Each row is a point. The points of each table are mixes of a few directions, plus a little noise. Count the directions of each table, and those that both share. Where both have some left over, give the other angles between the two spaces (their principal angles), to ten degrees, smallest first.

First (4 x 2)
| -0.002 |  0.020 |
| -0.007 |  0.083 |
|  0.005 | -0.061 |
|  0.003 | -0.041 |
Second (6 x 2)
|  0.041 | -0.004 |
|  0.029 | -0.003 |
| -0.120 |  0.011 |
| -0.010 |  0.001 |
|  0.018 | -0.002 |
|  0.041 | -0.004 |
Directions: first 1, second 1, shared 0; angles 80

First (4 x 3)
|  0.067 |  0.031 | -0.008 |
|  0.021 | -0.069 |  0.035 |
| -0.028 | -0.005 |  0.000 |
| -0.060 |  0.044 | -0.027 |
Second (6 x 3)
|  0.009 | -0.066 |  0.032 |
| -0.009 |  0.069 | -0.034 |
| -0.010 |  0.076 | -0.037 |
|  0.005 | -0.039 |  0.019 |
|  0.010 | -0.073 |  0.036 |
| -0.004 |  0.033 | -0.016 |
Directions: first 2, second 1, shared 1

First (8 x 6)
| -0.044 |  0.076 |  0.093 | -0.092 | -0.033 | -0.011 |
|  0.000 | -0.037 | -0.056 |  0.051 |  0.045 | -0.007 |
| -0.020 |  0.049 |  0.064 | -0.062 | -0.033 | -0.002 |
|  0.013 | -0.017 | -0.020 |  0.020 |  0.003 |  0.004 |
| -0.024 | -0.014 | -0.034 |  0.027 |  0.050 | -0.016 |
|  0.044 | -0.039 | -0.038 |  0.042 | -0.010 |  0.018 |
| -0.012 |  0.032 |  0.043 | -0.041 | -0.024 | -0.001 |
|  0.043 | -0.049 | -0.053 |  0.055 |  0.002 |  0.016 |
Second (8 x 6)
|  0.031 | -0.019 | -0.015 |  0.018 | -0.017 |  0.014 |
|  0.006 | -0.004 | -0.003 |  0.003 | -0.003 |  0.003 |
| -0.080 |  0.050 |  0.037 | -0.046 |  0.045 | -0.037 |
|  0.008 | -0.006 | -0.004 |  0.005 | -0.005 |  0.004 |
|  0.079 | -0.050 | -0.037 |  0.046 | -0.044 |  0.036 |
| -0.119 |  0.075 |  0.055 | -0.069 |  0.067 | -0.055 |
|  0.049 | -0.031 | -0.023 |  0.028 | -0.027 |  0.023 |
|  0.026 | -0.016 | -0.012 |  0.015 | -0.015 |  0.012 |
Directions: first 2, second 1, shared 1

First (8 x 8)
| -0.001 | -0.007 | -0.003 | -0.001 | -0.004 | -0.003 | -0.008 |  0.000 |
|  0.008 |  0.058 |  0.024 |  0.015 |  0.025 |  0.024 |  0.063 |  0.005 |
| -0.023 | -0.150 | -0.063 | -0.039 | -0.065 | -0.063 | -0.164 | -0.012 |
|  0.007 |  0.044 |  0.019 |  0.012 |  0.019 |  0.019 |  0.047 |  0.003 |
|  0.004 |  0.029 |  0.012 |  0.008 |  0.013 |  0.012 |  0.031 |  0.002 |
|  0.003 |  0.023 |  0.009 |  0.006 |  0.010 |  0.010 |  0.025 |  0.002 |
|  0.009 |  0.061 |  0.026 |  0.015 |  0.027 |  0.025 |  0.066 |  0.006 |
| -0.009 | -0.056 | -0.024 | -0.014 | -0.024 | -0.024 | -0.062 | -0.004 |
Second (10 x 8)
| -0.011 | -0.027 | -0.018 | -0.013 | -0.012 | -0.017 | -0.033 |  0.001 |
| -0.007 | -0.033 | -0.032 |  0.053 | -0.023 | -0.083 | -0.093 |  0.093 |
| -0.029 |  0.051 | -0.018 | -0.031 |  0.023 | -0.009 |  0.038 |  0.017 |
|  0.028 |  0.055 |  0.040 |  0.086 |  0.009 |  0.002 | -0.008 |  0.055 |
| -0.032 |  0.026 | -0.026 | -0.062 |  0.020 | -0.001 |  0.059 | -0.014 |
| -0.005 | -0.012 |  0.009 | -0.006 | -0.023 |  0.022 | -0.106 | -0.035 |
| -0.009 | -0.011 | -0.025 | -0.024 |  0.013 | -0.027 |  0.075 |  0.015 |
|  0.008 |  0.029 |  0.015 |  0.001 |  0.018 |  0.020 |  0.061 | -0.008 |
|  0.031 | -0.080 |  0.008 | -0.028 | -0.011 |  0.032 |  0.073 | -0.071 |
|  0.026 |  0.003 |  0.046 |  0.024 | -0.017 |  0.060 | -0.065 | -0.054 |
Directions: first 1, second 4, shared 1

First (9 x 9)
|  0.023 |  0.016 | -0.019 |  0.007 |  0.009 | -0.009 |  0.000 |  0.000 |  0.004 |
| -0.101 | -0.071 |  0.085 | -0.028 | -0.039 |  0.035 | -0.001 |  0.000 | -0.012 |
|  0.117 |  0.083 | -0.100 |  0.032 |  0.046 | -0.042 |  0.001 |  0.001 |  0.014 |
| -0.061 | -0.043 |  0.052 | -0.016 | -0.024 |  0.022 |  0.000 | -0.001 | -0.007 |
| -0.105 | -0.075 |  0.089 | -0.029 | -0.040 |  0.039 | -0.001 |  0.000 | -0.013 |
|  0.010 |  0.006 | -0.008 |  0.004 |  0.003 | -0.003 |  0.000 | -0.001 |  0.002 |
|  0.103 |  0.072 | -0.087 |  0.027 |  0.039 | -0.037 |  0.001 |  0.001 |  0.013 |
|  0.010 |  0.006 | -0.008 |  0.002 |  0.004 | -0.003 |  0.000 |  0.000 |  0.002 |
|  0.005 |  0.003 | -0.004 |  0.001 |  0.002 | -0.002 |  0.000 |  0.000 |  0.000 |
Second (10 x 9)
| -0.060 | -0.042 |  0.050 | -0.016 | -0.023 |  0.021 |  0.000 |  0.000 | -0.008 |
|  0.052 |  0.036 | -0.043 |  0.014 |  0.020 | -0.018 |  0.000 |  0.000 |  0.006 |
|  0.135 |  0.096 | -0.114 |  0.037 |  0.052 | -0.049 |  0.000 |  0.000 |  0.016 |
| -0.058 | -0.041 |  0.048 | -0.015 | -0.023 |  0.021 | -0.001 |  0.000 | -0.007 |
|  0.020 |  0.014 | -0.017 |  0.006 |  0.008 | -0.008 |  0.000 |  0.000 |  0.002 |
| -0.092 | -0.065 |  0.078 | -0.025 | -0.036 |  0.033 |  0.000 | -0.001 | -0.011 |
| -0.118 | -0.083 |  0.100 | -0.032 | -0.046 |  0.044 | -0.001 |  0.000 | -0.015 |
|  0.052 |  0.036 | -0.044 |  0.014 |  0.020 | -0.019 |  0.001 |  0.000 |  0.007 |
|  0.037 |  0.026 | -0.032 |  0.010 |  0.015 | -0.013 |  0.000 |  0.000 |  0.004 |
|  0.031 |  0.022 | -0.026 |  0.008 |  0.012 | -0.011 |  0.000 |  0.000 |  0.004 |
Directions: first 1, second 1, shared 1

First (8 x 12)
|  0.025 |  0.008 | -0.037 | -0.021 | -0.005 |  0.099 |  0.006 | -0.019 | -0.064 |  0.040 | -0.059 |  0.008 |
| -0.062 | -0.004 |  0.056 |  0.067 |  0.012 | -0.038 |  0.021 |  0.050 |  0.011 | -0.026 |  0.054 | -0.022 |
|  0.023 | -0.018 | -0.033 | -0.058 | -0.028 |  0.088 |  0.020 | -0.034 | -0.059 |  0.032 | -0.007 |  0.046 |
| -0.002 |  0.049 |  0.081 |  0.044 |  0.009 | -0.058 | -0.023 |  0.030 |  0.067 | -0.020 |  0.012 | -0.027 |
| -0.038 |  0.004 |  0.026 | -0.014 | -0.023 | -0.044 |  0.015 | -0.037 |  0.046 | -0.066 |  0.045 |  0.011 |
| -0.001 | -0.025 | -0.065 | -0.042 | -0.042 |  0.040 | -0.037 | -0.017 | -0.091 |  0.017 | -0.070 |  0.042 |
|  0.035 | -0.020 | -0.001 | -0.010 |  0.012 | -0.040 | -0.020 |  0.028 |  0.017 |  0.032 |  0.023 |  0.010 |
|  0.020 |  0.006 | -0.029 |  0.034 |  0.063 | -0.046 |  0.016 | -0.002 |  0.071 | -0.011 |  0.001 | -0.068 |
Second (11 x 12)
|  0.035 | -0.015 | -0.064 | -0.051 | -0.001 |  0.014 | -0.001 | -0.048 | -0.001 |  0.003 | -0.024 |  0.010 |
| -0.012 |  0.026 |  0.037 | -0.019 | -0.033 |  0.045 |  0.002 | -0.003 | -0.018 |  0.004 | -0.005 |  0.021 |
| -0.076 |  0.039 |  0.005 | -0.053 | -0.039 | -0.016 |  0.004 | -0.015 |  0.044 | -0.046 | -0.001 | -0.033 |
| -0.017 |  0.001 | -0.062 | -0.030 | -0.017 |  0.029 |  0.022 | -0.098 | -0.007 | -0.067 | -0.040 |  0.004 |
|  0.020 | -0.005 |  0.045 |  0.030 |  0.015 | -0.034 | -0.019 |  0.058 |  0.011 |  0.034 |  0.030 |  0.003 |
|  0.025 |  0.001 |  0.080 |  0.036 |  0.013 | -0.120 | -0.043 |  0.064 |  0.071 |  0.006 |  0.060 |  0.009 |
| -0.016 | -0.041 | -0.096 |  0.034 |  0.056 | -0.005 |  0.030 | -0.008 | -0.016 | -0.012 | -0.022 | -0.055 |
| -0.066 | -0.001 | -0.071 | -0.029 |  0.007 |  0.034 |  0.032 |  0.000 | -0.011 | -0.002 | -0.026 | -0.064 |
|  0.032 |  0.042 |  0.128 | -0.011 | -0.054 |  0.056 | -0.026 |  0.043 | -0.029 |  0.055 |  0.024 |  0.072 |
|  0.005 | -0.009 | -0.039 | -0.020 |  0.006 |  0.017 |  0.007 | -0.012 | -0.009 |  0.010 | -0.014 | -0.008 |
|  0.070 | -0.038 |  0.035 |  0.112 |  0.051 | -0.017 | -0.007 |  0.022 | -0.036 |  0.013 |  0.017 |  0.041 |
Directions: first 6, second 5, shared 4; angles 90

First (9 x 14)
|  0.062 | -0.063 | -0.047 | -0.023 | -0.002 |  0.072 | -0.145 |  0.044 | -0.066 | -0.081 |  0.020 | -0.094 | -0.002 |  0.000 |
| -0.003 |  0.043 |  0.033 |  0.002 |  0.020 | -0.046 |  0.066 | -0.019 |  0.043 |  0.053 | -0.018 |  0.039 | -0.003 | -0.021 |
|  0.082 | -0.038 | -0.027 | -0.031 |  0.018 |  0.046 | -0.127 |  0.039 | -0.042 | -0.051 |  0.008 | -0.084 | -0.005 | -0.024 |
|  0.016 |  0.008 |  0.006 | -0.006 |  0.012 | -0.007 | -0.002 |  0.001 |  0.007 |  0.008 | -0.005 | -0.004 | -0.002 | -0.013 |
| -0.002 |  0.034 |  0.031 | -0.016 | -0.041 | -0.059 |  0.048 | -0.052 |  0.062 |  0.077 | -0.009 |  0.061 |  0.004 | -0.029 |
|  0.032 |  0.026 |  0.016 |  0.005 |  0.085 | -0.004 |  0.014 |  0.035 | -0.002 | -0.005 | -0.019 | -0.027 | -0.011 | -0.018 |
| -0.043 |  0.016 |  0.012 |  0.014 | -0.018 | -0.022 |  0.060 | -0.022 |  0.020 |  0.025 | -0.002 |  0.044 |  0.004 |  0.014 |
| -0.086 | -0.032 | -0.026 |  0.030 | -0.060 |  0.027 |  0.026 | -0.013 | -0.026 | -0.031 |  0.022 |  0.028 |  0.011 |  0.062 |
| -0.059 |  0.006 |  0.002 |  0.024 | -0.015 | -0.007 |  0.060 | -0.013 |  0.004 |  0.005 |  0.002 |  0.037 |  0.004 |  0.030 |
Second (11 x 14)
|  0.029 |  0.014 | -0.013 | -0.013 |  0.011 |  0.014 | -0.062 |  0.008 |  0.021 |  0.000 | -0.020 | -0.003 | -0.023 | -0.015 |
|  0.035 | -0.064 | -0.005 | -0.046 | -0.124 | -0.014 | -0.050 | -0.050 | -0.022 |  0.015 |  0.050 | -0.020 |  0.041 | -0.023 |
|  0.069 |  0.000 |  0.039 | -0.026 |  0.035 | -0.041 |  0.030 |  0.003 | -0.011 |  0.027 |  0.011 | -0.042 |  0.025 | -0.052 |
|  0.013 | -0.027 | -0.008 | -0.031 | -0.097 | -0.011 | -0.044 | -0.045 |  0.014 |  0.025 |  0.021 |  0.015 |  0.014 | -0.015 |
|  0.046 |  0.031 |  0.022 | -0.012 |  0.050 | -0.024 |  0.005 |  0.009 |  0.023 |  0.026 | -0.019 | -0.009 | -0.009 | -0.038 |
| -0.047 |  0.061 | -0.001 |  0.023 |  0.020 | -0.008 |  0.025 | -0.009 |  0.068 |  0.032 | -0.045 |  0.074 | -0.040 |  0.015 |
| -0.083 | -0.063 | -0.013 |  0.032 | -0.055 |  0.020 |  0.066 | -0.006 | -0.073 | -0.048 |  0.052 | -0.008 |  0.043 |  0.064 |
| -0.046 |  0.036 |  0.025 |  0.018 | -0.005 | -0.040 |  0.089 | -0.028 |  0.039 |  0.046 | -0.011 |  0.061 |  0.002 |  0.006 |
| -0.003 |  0.054 |  0.018 |  0.026 |  0.111 | -0.006 |  0.050 |  0.039 |  0.017 |  0.001 | -0.037 |  0.003 | -0.025 | -0.001 |
|  0.021 | -0.004 | -0.003 | -0.004 |  0.022 |  0.011 | -0.021 |  0.017 | -0.012 | -0.014 | -0.001 | -0.024 | -0.003 | -0.006 |
| -0.034 | -0.038 | -0.063 |  0.033 |  0.032 |  0.100 | -0.088 |  0.062 | -0.064 | -0.110 |  0.000 | -0.048 | -0.025 |  0.065 |
Directions: first 3, second 4, shared 3

First (9 x 18)
| -0.010 |  0.014 | -0.012 |  0.041 | -0.002 |  0.018 | -0.010 | -0.013 | -0.020 | -0.023 | -0.004 | -0.045 | -0.038 |  0.010 |  0.017 | -0.061 | -0.007 |  0.024 |
|  0.029 |  0.033 |  0.068 | -0.020 |  0.036 |  0.040 |  0.005 | -0.042 |  0.097 |  0.041 | -0.020 |  0.029 | -0.052 |  0.043 | -0.008 |  0.044 | -0.021 | -0.043 |
|  0.037 |  0.053 |  0.058 | -0.007 |  0.021 |  0.039 | -0.035 | -0.016 |  0.069 | -0.036 |  0.016 | -0.041 | -0.036 |  0.053 |  0.038 | -0.058 | -0.011 | -0.014 |
|  0.024 | -0.086 | -0.061 |  0.033 |  0.004 | -0.074 | -0.030 |  0.061 | -0.064 | -0.055 |  0.075 |  0.059 |  0.078 | -0.039 | -0.007 |  0.021 |  0.008 |  0.028 |
|  0.027 |  0.022 | -0.035 |  0.088 |  0.026 |  0.021 |  0.010 | -0.048 | -0.030 |  0.044 | -0.039 | -0.024 | -0.072 | -0.036 |  0.011 | -0.022 | -0.004 |  0.028 |
| -0.031 |  0.029 | -0.036 | -0.070 | -0.039 |  0.000 | -0.005 | -0.012 |  0.002 | -0.004 | -0.028 |  0.085 |  0.027 | -0.024 | -0.027 |  0.096 |  0.002 | -0.048 |
| -0.001 | -0.048 |  0.013 |  0.008 |  0.016 | -0.020 |  0.025 |  0.013 |  0.002 |  0.033 |  0.007 |  0.016 |  0.013 |  0.000 | -0.022 |  0.027 | -0.002 |  0.006 |
| -0.061 | -0.090 | -0.026 |  0.052 | -0.015 | -0.035 |  0.025 |  0.043 | -0.077 | -0.021 |  0.028 | -0.045 |  0.018 |  0.009 | -0.018 | -0.060 | -0.004 |  0.060 |
| -0.014 |  0.073 |  0.031 | -0.126 | -0.047 |  0.010 |  0.017 |  0.013 |  0.022 |  0.023 | -0.036 | -0.034 |  0.062 | -0.018 |  0.016 |  0.012 |  0.039 | -0.039 |
Second (8 x 18)
| -0.076 |  0.035 | -0.063 | -0.036 | -0.066 |  0.007 |  0.028 | -0.014 | -0.069 |  0.017 | -0.064 | -0.009 |  0.009 | -0.045 | -0.015 |  0.017 |  0.017 | -0.001 |
|  0.106 | -0.014 |  0.102 | -0.008 |  0.075 | -0.012 |  0.017 |  0.015 |  0.087 |  0.074 |  0.029 | -0.026 |  0.022 |  0.010 |  0.020 |  0.002 |  0.018 | -0.008 |
| -0.021 |  0.017 | -0.102 |  0.113 | -0.017 |  0.020 | -0.066 | -0.029 | -0.080 | -0.112 |  0.016 | -0.013 | -0.073 |  0.000 |  0.028 | -0.087 | -0.027 |  0.048 |
|  0.054 |  0.002 |  0.032 |  0.041 |  0.034 |  0.001 | -0.016 |  0.011 |  0.015 | -0.010 |  0.031 | -0.059 | -0.010 |  0.011 |  0.037 | -0.073 |  0.006 |  0.027 |
|  0.010 | -0.060 |  0.023 | -0.016 |  0.013 | -0.035 | -0.002 |  0.043 |  0.014 | -0.015 |  0.049 |  0.026 |  0.050 |  0.018 | -0.014 |  0.017 | -0.002 |  0.001 |
| -0.050 | -0.008 |  0.039 | -0.040 | -0.010 |  0.016 |  0.046 | -0.011 |  0.028 |  0.048 | -0.035 | -0.003 | -0.011 |  0.028 | -0.032 |  0.031 | -0.007 | -0.018 |
|  0.028 | -0.046 | -0.007 |  0.015 |  0.028 | -0.028 |  0.001 |  0.007 |  0.009 |  0.017 |  0.021 |  0.074 |  0.018 | -0.014 | -0.025 |  0.070 | -0.008 | -0.011 |
| -0.055 |  0.073 | -0.026 | -0.067 | -0.058 |  0.031 | -0.005 | -0.025 | -0.006 | -0.019 | -0.049 |  0.010 | -0.003 | -0.006 | -0.002 |  0.022 |  0.005 | -0.035 |
Directions: first 6, second 6, shared 6
